Every row gives one point. To make a cloud, some directions were put in groups of two or more. Within a group, all points are equally far from the middle, so they leave a hole (a ring in 2 directions, a hollow ball in 3). The other directions are filled evenly. Then the cloud was stretched, turned, moved and blurred a little. Count the holes, and give their numbers of directions, smallest first.
In the rows, zero is written as 128.

Cloud (21 x 3)
[[ 82  78 162]
 [ 98 126  88]
 [ 74  87 136]
 [197 119 104]
 [122 128  81]
 [149 190 125]
 [130  73 117]
 [200 128 103]
 [ 69 161 136]
 [187  80 145]
 [113  69 127]
 [186 164  93]
 [141 149 170]
 [ 98  71 172]
 [112 157  78]
 [ 76 135  99]
 [100 122 180]
 [ 85 105 178]
 [ 89  77 131]
 [199 147 103]
 [105 139  83]]
Holes: 1 (3)

Cloud (32 x 4)
[[126 131  84 136]
 [116 133 137  62]
 [ 70 112  85 120]
 [123 188 145 101]
 [ 73  51 117 103]
 [ 44 145 135 144]
 [178 123 171 133]
 [ 61 101  91 108]
 [ 98 125 154 192]
 [174 159 156 143]
 [ 34  86 146 116]
 [ 59  57 119 106]
 [160 167 168 150]
 [101 178 163 160]
 [ 73 111 196 104]
 [ 78 169 173  94]
 [124 149  96 101]
 [ 53 142 125 159]
 [ 88 177 159 156]
 [ 92  66 159 175]
 [114 105 126  65]
 [151 102 179  91]
 [124 189 163 144]
 [109 115  83 160]
 [116 146 136  66]
 [ 87  68 110  86]
 [ 42  95 106 115]
 [184 129 146 138]
 [152 120 196 136]
 [110 170 153  76]
 [166 149 113 135]
 [160  87 108 153]]
Holes: 2 (2, 2)

Cloud (54 x 6)
[[150 140  67 164 102  57]
 [ 76  90  86  99 120 128]
 [127 139 124 228 150 140]
 [ 87 115  51 108 164 100]
 [101 158 158 156  90  90]
 [112 100 203 121 135 123]
 [171 167  49 172 161 135]
 [ 82  76  86 111 143 115]
 [170 189  70 167 139  87]
 [143 112 134 162  91 198]
 [178  78 149 112  95 113]
 [ 94 152 109 223 142 138]
 [127 181 106 174 116 176]
 [202 152 138 106  78 148]
 [154 113 101  52 124  79]
 [174 159 169 114 175  99]
 [ 96 194  90 161 138 136]
 [101 169 151 148 109  77]
 [179 102 175  97  94 121]
 [183  97 169 114  84 128]
 [135 112 203 145 150 129]
 [179 117 173 143  73 139]
 [153 108 122  97 119 183]
 [190  91 110 150  96 102]
 [ 55 129 145 166  99 136]
 [131 160 156 176  83 109]
 [152 108 113 208 167 122]
 [188 162 166 159 139 115]
 [192 134  89  99 176  82]
 [153 100  71 186 148 147]
 [170 145 165  66 124 128]
 [ 58 133 149 173 160  87]
 [169 162  35 142 108  87]
 [ 74 150 128 129 195 130]
 [133 142  58 123 102  47]
 [ 87  99  66 186 108  90]
 [155 100 127 189 177 109]
 [ 97 169 134  89 164 128]
 [138 141 148 155  50 117]
 [ 86 179 116 104 127 130]
 [ 60 164 109 148 171 126]
 [ 73 122 161 147 189 131]
 [107 135  92 228 144 113]
 [129 143 158 174  65 121]
 [118  94 123 131 179  51]
 [ 84 129  45 192 142 110]
 [159 128 128  63 122 158]
 [124 168 119 102 208 114]
 [133 107 107 155  44 101]
 [ 76 148 106 143  87 161]
 [ 71  86  73 133 159  96]
 [108 169 142 174 115  78]
 [133 108 177 158 134 182]
 [101  91 106 123 145  42]]
Holes: 3 (2, 2, 2)

Cloud (94 x 9)
[[ 93 149  69 176 157  79  62 105 159]
 [190 141 123 144 126 177 152 119 177]
 [105  92 135 154 113 108  63 155  60]
 [ 73 147 155 116 166 118 108 194 154]
 [144 163 105 106 143  74  66 120  76]
 [ 87 118 166 173 179 141 138  80 149]
 [ 83 103 205 150 121 112  95 101 128]
 [116 164 188 182 109 108 100 149 173]
 [ 77 129  65 142 145 125  54  86  92]
 [ 59  88 114 114 147 111 118  55 140]
 [180 141 115 138 176  97 114 147  86]
 [135 138  98 146 147 139  91  37 187]
 [181 146 117 123 112  93 147  72 156]
 [ 95 159 119 157 104 191 124 150 215]
 [124 108 118 151 208 105 165 126 149]
 [100 134  52  84 117 148 178 151  85]
 [ 83 172  76 132  48  83 143 118 156]
 [109 145  53 181 149 143 180 137  99]
 [124 123 126  48 192 130 103 108 126]
 [ 65 137 108 131 128 134 154 215 129]
 [116 164  41 144 117 102 182 142 151]
 [ 99 114 117  94 137 112 170  54 166]
 [181 136 106 145  65 135  98 169 127]
 [171 158 121  76 111 114 147  81 114]
 [ 98 102 124  80 108 174 192 103 149]
 [103 197 107 156 102 215 149 138 114]
 [ 91 114 118 217  73 135 157 153  88]
 [110 131 199 197  86 115 108 163 159]
 [ 84 165 130 138  84 157 129  52 110]
 [148 127  94 143 178 132 106 188 168]
 [164 124 139 117 169  85 123 179 163]
 [167 128 184 180 100 118 163 158 148]
 [117 149 120 200 182 100 124 105  95]
 [ 56 113 103 198 126 152 108  82 103]
 [101 169  64 186 157  99 100 168 156]
 [130 143 137  77 108 101 134  57 132]
 [168 155 139 165 140  72  82 122  70]
 [147 181 124 174  54 134 119 174 102]
 [127 185 105 124 122 100 182 168 174]
 [ 64 163 158 140 122  79  67 171 164]
 [126 125 145 155 174  62 184 155  89]
 [ 47 124 155 136 143 107 178  90  96]
 [106 102 106 163 113 142 205 125 158]
 [116 147  27 144  85  95  79 146 134]
 [ 62 175  98  83  64 160 120 115  99]
 [133 133  86 118 130   9  82 142 146]
 [156 162  64  72 173 107 158  97 112]
 [ 95 127 138  71 155  41 129 121  92]
 [105 131  52 193 111 126 104  71  96]
 [ 64 172 143 101 169 103 135 165 168]
 [ 58 170 119 156  58  99 141  87  81]
 [148 112  88 129  67 115 146  73  96]
 [146 125  87 154 166  48 157 166 113]
 [152  79 107 174  97  68 160 103 152]
 [ 82 138  77  62 131 153  48 137 126]
 [ 96 112 104 102 123 152  79 182  81]
 [120 142 178 127 148  99 117  99  59]
 [140 188  73 136 158 142 184 133  83]
 [122 109  90 186 162  68 147  99 168]
 [ 58 182  95 175  90  54 100 173 152]
 [ 78 173  78 201 101  75 133 138  64]
 [155 107  54 170 122 190 126 102 119]
 [ 91 173  66 114  71  68  62 153 123]
 [ 69 117 106 190  70 122 130 120  47]
 [132 104  80 144  89 144 124 164 190]
 [171 166 136  82 144 117 134 123  77]
 [149 115 121 159  89 105  96  87 192]
 [ 65 159 151  92  82 130 113 149 185]
 [106  74 155 104 157  82 118 105  84]
 [110 130 126 146 126 163 154  65  58]
 [ 81 124 102 121 109  67 174 210 125]
 [ 78 162 207 116 124  83 123 160 115]
 [ 90 158 135  61 115  90 175 113 143]
 [120 133 161  98  73 109 183 196 126]
 [145 176 131 170 137 145  98  61 154]
 [ 98 146 135  75 159 126 205 133 107]
 [188 165 110 100 155 149 177 107 164]
 [ 64 117 135 159 103 220 124 131 120]
 [ 68 172  92 136 108 136  74 172  74]
 [118 194 148 176 102 116 145 192 132]
 [134  98  68 165 108 156 107 110  75]
 [ 67 124  85 118 180 100 166 165 147]
 [ 89 176 173 168  96 151 104 163 154]
 [106 108 121 134  88 200  98 133  83]
 [132 151  27  82 170 103 144 110 122]
 [ 63  80 138 134  85 128  98 178  80]
 [107 136 176 136 135  67 207 140 139]
 [108 169 131 170 165  79 126 146  60]
 [130 101 160  79 157  93  94 129  97]
 [103 210  61 135 108 117  81 149  96]
 [ 59 113 136 138 102 172  84 106 193]
 [107 152  97 157 130  53 119  46 131]
 [154  90 153 163 103 116  96 114  61]
 [109  99  54 118  84  38 129 151  93]]
Holes: 2 (4, 4)

Cloud (104 x 9)
[[153 188  98 138 114 137 135 155  90]
 [171 122 179 137 181 152  95 127 167]
 [159 156 159 119 108 129 192 122 164]
 [ 95  93 111 157  99 170  85 135 139]
 [114 112 204  80 153 125 206 125 121]
 [137 181 153 189 112 120 108 177 132]
 [227 122 130 132  49 204  93 111 155]
 [116  98 179 114  93  83 168  92 155]
 [161  76  98 130 110 129 122 158 166]
 [ 89 151 169 101 134 166  91 128 171]
 [189  85 106 110 173 178 175  60 127]
 [118 120 182 202 143 109 166 139 171]
 [142 138  38 117 129 149 126 118 191]
 [145 198 132 135 103 171 145 118 140]
 [151 137 106 148 152  55  99 155  85]
 [158 184 132 188 124  75 201  58 105]
 [129  98 189  94 148 120 160 145 180]
 [ 97 165 117  73 110  32 150 114 154]
 [210  46 115 116 145 140 112 100  64]
 [ 54  85 146 189 165 156 162 179 192]
 [173 132 156  59 151 200 128  87 161]
 [170 100 140 113 110 189 125  65 140]
 [152  82 129 214 168 150 124 113  74]
 [156 135  94 130 111 105  83 161 148]
 [ 94  90 141  98 132 149  74 152 121]
 [200 183 167 165 133 130 105  93  83]
 [165  66 142 112 108 160 180 123 122]
 [159 136 182 130  61  92 106 172  95]
 [119 120  53 107  26 139 129  78 159]
 [119 123 114  94  89 111 115 220 156]
 [133 118 186  64 123 132 160 103  67]
 [200 138 207 173  85 137  99 107 105]
 [112 116 136 168  84 120 103 209 155]
 [137 108 108 202 114  89 102  98 122]
 [ 90 128 142  86 155 111 170 102  96]
 [136 145  58 158 133 142 185 100 189]
 [162 130 170 154  60 147 134  72 149]
 [131  87 164 112 150 112 110 122 185]
 [173 111  85 153  87  56 191 168 108]
 [163  95 167  65 102 181 132  83 146]
 [151 114  87  62 121 119 149  61 161]
 [144 138  30 104 167 122 196 114 176]
 [ 69  97 163 133  66 130 127 163 122]
 [ 55  74 103  78 158 151 188 161 186]
 [ 77 169  97 129 103 104 108 104 158]
 [153 169 200 153 187 152 149 173  89]
 [110  49 113  69 155  98 130 136 115]
 [124 148  82 103  70 145 138 170 203]
 [163 141  78 156 107 131 126 124 149]
 [106 157  86 139 108  88 124 147  97]
 [176 104 111 164 101  53 172 131 122]
 [192  93 123 169 125 137 100 130 143]
 [127 155 176 143  91  79 100 131 119]
 [188  90 117  65  54  67 151 148  60]
 [103  63 151 125 175  96 169  85 132]
 [130  78 171  80 179  93  80 148 130]
 [185 118  69 161 199 153 101 163  90]
 [122  90 163 118 163  93 146 189 127]
 [192 110  42 117 173 159 147 115 116]
 [167 119 153 209 119 134 105 112 166]
 [125 132 167  94 181 169 159 114 156]
 [ 90 114 103 120 188 133 131  85 142]
 [120  91 180 118 106 152 133  55 159]
 [121 108 125 130 209  96 170 196 149]
 [149  99  68  92 160 147 179  78 138]
 [114  97  83 217  73  72 139 164 138]
 [123 141 144  92 169 161 140 187 119]
 [191 141 121  87 125 100 201 111 111]
 [153 104  79 198 125  82 170 138 109]
 [156 124 186  76 133 177  95 104 142]
 [ 73 128 152 159  84 100 123 156 124]
 [157  89 137 143 174 157  86 103  89]
 [205  39 183 101 125 190 145 152 117]
 [170 145  70 128 114  95 134 158 128]
 [205 156 167 157 115 118  97 130 142]
 [160  53 148 203 203  70 201 114 113]
 [165 156  33  86 102 111 123 133 173]
 [176 120  93  94 168 107 150  77 167]
 [ 73 129 149 182 100 148 179 113 190]
 [ 66  73 141  66 145  84 169  54 150]
 [123 105 145 206 136 191 123 146 114]
 [107 153 113  89  94 199 154 180 161]
 [141 179 213 150 116 112 180 110 103]
 [173  91 123 137 153 136 150  55 182]
 [164 143 183 122  59 114 127 131 143]
 [206 136  30 150  86 132 155 152  84]
 [ 52 162 121 164 109  70 177 171 172]
 [110 105  85 162 111 163 174 162 120]
 [ 91 146 113  96 130  91 166 108 110]
 [165 108  65 124 121 127 145  50 163]
 [133 188 176 126 138  73 141 158 149]
 [175 107 172  72 115  74 107 149 118]
 [198 139 120  79 170 156  99 178 166]
 [171  91 102 137 144 189 186  88 155]
 [169  96 165  98  96 204  83 128 153]
 [138 138 135  79 177 221 121 144 171]
 [118 114  61  79 176 125 184 171 182]
 [109  82 151 157 124 123 185 132 158]
 [104 139 130 142 116 130 159 147 162]
 [ 65 114 124 139  84 137 155 201 188]
 [145 143 185 132 203 176 166 111  68]
 [130  82 123  71 124 178 168 125 157]
 [171 155 183 198 102 187  90 111 127]
 [149 107 150 186 104 108 137  75  69]]
Holes: 0

Cloud (96 x 9)
[[ 71 123 167 129 140  94 121 224 122]
 [ 89 104 170 130 131  76  91 167 143]
 [110 175 170 128 134  60  90  95 134]
 [ 81 141 202 127 136 141 101 114 109]
 [165 113 172 135 155 124 174  89 120]
 [ 89  99 167 119 123 122  93 155  80]
 [172  94 150  91 163 125 111 133 175]
 [ 97 151 227 132 143  91 155 111 147]
 [ 82 141 202 162 170 112 110 107  95]
 [170 115 124  94 159 173 148 136 161]
 [108  45  84 146 157 134 132 122 149]
 [121 112 147 133 130  82 172 190 186]
 [151 121  89  91 109 203 158 111 133]
 [142 102 191  88  70 119 111 129 105]
 [146 125 150 146 129 125 157  82  64]
 [109 144 142 110 133 116 121 232 173]
 [160 142 131 147 126  42  92 157 130]
 [152 126 123 166 222  90 119  95 153]
 [161  71 114 176 179  84 158 135 113]
 [130  94 105 114 168 153 174 143 181]
 [129  79 164 174 138  41 112 123 116]
 [169 101 150 115 128  58 116  62 115]
 [153 120  91 113 174 150 135 116 174]
 [165  90 170 147 178 126 183 135 140]
 [115 133 176 113 131 103 196 170 155]
 [184 181 132 126 112  69 146  95 142]
 [ 96 161 171 202 174 153 128  68 185]
 [109 175 205 108 141 102 101 159 147]
 [100 150 115 106 178 174  86 147 168]
 [154  30 146 145 113 114 102 139 146]
 [138 164 148 105 213 106 207  94 199]
 [112  83 172  97  86 126 111 150 123]
 [161  84 174 139 127 151  97 170 132]
 [142 137 147 108 165 132  96 148 182]
 [111 144  91 161 160 137 129 107 169]
 [147 146  95  98 158  74 176  77 158]
 [182 105 143 108 108  52 174 100 103]
 [127 155 167 145 185 128 104 119  84]
 [187 121 139 206 144  87 148  40  96]
 [142 136 172 207 136 110 102  60  89]
 [124 157 172 144 187  36 125 181 188]
 [143 138  91  45 135 131 116 152 148]
 [120 168 168 136 127  53 155 147 178]
 [145 103 169 165 182  46 149  68 109]
 [142 152 147  78 144  83 109 114 206]
 [ 97 129 196 189 127 159 120 161 134]
 [134 110  90 122 133 110 143 177 191]
 [ 89 137 147 221 164 117 117 135 150]
 [ 99 141 221 181 183 164 109 108 126]
 [163  75  70  89 126  61 150 138 126]
 [168  84 128  72 159 142 101 164 176]
 [138 142  85  70  79  90 165 109 111]
 [ 76 151 161 167 213 101 105 110 185]
 [183 151 123 157 151 111 155 110 136]
 [119 144 108 156 210  98 149 117 199]
 [132 191 113 132 127 177 146  90 137]
 [187 114 165 168 125  97 133  48 122]
 [141 109 165 194 107 112  84  72 134]
 [135 138 178 189 187  66 104 152 147]
 [178 154 165 203 150  91 130  40 112]
 [162 133 109 173 200 132 180  81 207]
 [146 111 114 126 213 105 192 106 199]
 [133 171  86 110  95 189 151 116 107]
 [119 162 166 128 120 166 115  76 201]
 [118 110 216 142 163 114 111 120 152]
 [164 108 202 205 192 142 166  59 145]
 [105  46 131 152 131  68  68 124 150]
 [106  67 132 144 176 249 157 135 152]
 [120  76 158 152 122  91 121 127 112]
 [ 94 101 138 120  87  87  87 141 130]
 [164 137 141 160 207 152 196 135 156]
 [178 102 113  64 125  78 116 160 129]
 [183  59 144 175 180 156 129 122 174]
 [ 96 121 148 131 193 175 188 124 166]
 [138  92 163 141  98 114 161  68 144]
 [185 170 149 100 122  65 143 132 128]
 [137 173 134 140 183 140 172  58 204]
 [112 126 188 179  98 157 113  83 127]
 [140 149 154 157 143 112 213  91  93]
 [152 115 146 117 160 148 120  73 113]
 [139 140 129 122 143 143 158 118 217]
 [123 165 166 179 216 175 132 105 205]
 [104 102 140 157 197 115 181 113 200]
 [191 136  95 122  80 156 120 104 114]
 [171 143 140 139 159  95 223 142 172]
 [152  60 144 159 212 144 170 133 167]
 [141  99 172 147 134  31 115  57 118]
 [172 104 128 111 133 190 108 197 150]
 [110  69 180 151 125 165  88 161 147]
 [143 128 172 199 132 117  99  71 182]
 [145  68 109  77 143 186 153 159 155]
 [218 114 136 164 108 119 181  96 132]
 [102 150 180 170 109 170 107  96 151]
 [ 50 101 139 172 159 191  82 150 120]
 [ 85 156 191 182 167 190 172  69 164]
 [133  73 129 166  79 153 106 117  68]]
Holes: 1 (3)

Cloud (100 x 9)
[[125 102 152 127  93  78  96 139 129]
 [ 98 157  78 161 178  94 118 133 120]
 [204 124  65 138 143 132 114 129 176]
 [136 105 117 107 165  60 153  85  85]
 [162 118  90 149 124 109  96  38 146]
 [134 113 136  91 131 101  39  68  97]
 [ 73  72  81 144  86 135 167 152  77]
 [187 105  96  70 110  87 137 155 181]
 [114 102  96 141 141 168 151 120 199]
 [153 227 115 121 153 112 145 190 179]
 [195 132 100  51 139 115 146 111 198]
 [165 143 117 116 133  73 105 202 166]
 [ 68 121  87 168 175  64 100 180 109]
 [ 70  40  62 151 107 118 149 187  87]
 [149  86  88  98 142  54  36 130 120]
 [118 100  81 191 146  88 109 172 138]
 [118 143  60 140 146 129 167  93 128]
 [153  71 110  91 105  23  54  92 135]
 [137 119  74 157  94 145 126 112  58]
 [ 99  92 120 142 121 127 180 110 167]
 [135 126 152  67 128 130 173 131 108]
 [149 112 106  87 137  44 201  98 114]
 [169 150 117  93 129 150  62 197 176]
 [123  81  79 148 149 129  48 164 132]
 [142 163 139  90  84 118  98 100  95]
 [ 94 161  67 114 134  90 110 106 184]
 [138 111  72 103  81 132 169 214  83]
 [137 157  65  70 125 132 133 135 164]
 [142  84 127 113  44 117 143 147 111]
 [197  55 117 100 101 124  83  78  99]
 [159 174 140 127 205  48 140 112 152]
 [109  98 122  81 139  92 121 195 154]
 [115 151 118 166 103  85 129 149 158]
 [176 146 112 116 128  66 112 198 174]
 [154 192  90  98 176  69  93 120 171]
 [146  46 108 102 142  74 119  45 147]
 [105  95 113 179 120 152 123 143  93]
 [173 177 132 101 148  37 112  71 136]
 [177 145 117 105 149 101 107 140  67]
 [128  96 157 107 185  87  46 112 163]
 [143 109 101  81 138  64  88 156 186]
 [ 61 103 110 102 151  75 117 211 133]
 [152  79  58 142 106 152 128 123 154]
 [138 160 120 149 130 138  83 129 223]
 [116  78  79 121 155  77 174 170 153]
 [ 56 156  78 130 169  86  79 113 158]
 [115 135  92 177 115  81 108 187 147]
 [ 71  57 141  98 179  96 143 132  89]
 [104 112 101  50 128  52 139 116  94]
 [ 83  79 100  90 102 161 111  77 145]
 [145 143  43 111 115  46  98 129 166]
 [ 93 124  87 122 109 136 167 201 132]
 [ 94 139  74 124 163 105  53 132 127]
 [126  94  68 181 147  81  79 120 178]
 [209  77 124 120 128  86 106  80 145]
 [ 95 146  98 126 110 162 186 151 131]
 [149 194 130  65 182  61 103  89 178]
 [132 144  47 113 130 122 180 112 133]
 [ 82 105  91 127 118 136 152 194 161]
 [151 121 105  48 132  64 151  51 158]
 [104 201 108 140 152 136 105 170 136]
 [123 137  78  80 127 205 124 132 160]
 [185 151 117 132  66 146 104 138 197]
 [147 114  57  85 112  43  71 141 129]
 [133 100 115 149 101 201 150 152 132]
 [187 135 108  99 153  43  77 126 198]
 [111 140 106 134 113 175 185 167 155]
 [168 149 148  74 106 115 122 200 119]
 [124  98 117  63  86 136 107  67 132]
 [199 156 101  99 154  95 118 110  92]
 [154 120 136 157 112 160 152 114 109]
 [153  43 118  95 146 101  89  87 119]
 [142 147 120  89 128  49 104 157  89]
 [134 122 122 100 122 169 133  52  90]
 [114  79 162 122 175 114 127 109 122]
 [ 90  86  88 147 130 154 160 167 152]
 [ 40 125  86 120 136 110 155 185 127]
 [164  88 110 143  96  55  63  71 155]
 [ 53 116  73  91 151  79 161 167 110]
 [196  60 130  62  60 153 118 138 105]
 [162 171 111 169 118 144 140 106 111]
 [145 104 109 146 132 121  71  51 150]
 [178 121 128 114 106 107 105  87  47]
 [175  91 138 106 155 130 130 147 128]
 [ 92 113  76 179 182  77 154 153 136]
 [150 159  93  90 110  62 127 186 101]
 [100 144 107  91 178  51 194 156 176]
 [ 91  93  42 110  94 137 147 126  75]
 [ 83  72 104 137 189  71 116 168  85]
 [166 101 121  50  82  95  57 108 106]
 [183 188  92 116 178  71 118 116 137]
 [188  75 136  56  99 169 118 143 123]
 [126  99 122 104  89  40 180 110 122]
 [184 139 126  76  90  97 147 199 120]
 [114  97  65 116  99 110 113 162 182]
 [120 129  79  92  79 175 142  95 115]
 [112 140 104 104 101  32 159  63 139]
 [112 126  99  49 165  83 102 117 182]
 [ 83 124 103 127 132 148  50 144 179]
 [ 89  70  95 168 129 164 127 162 115]]
Holes: 3 (2, 2, 2)
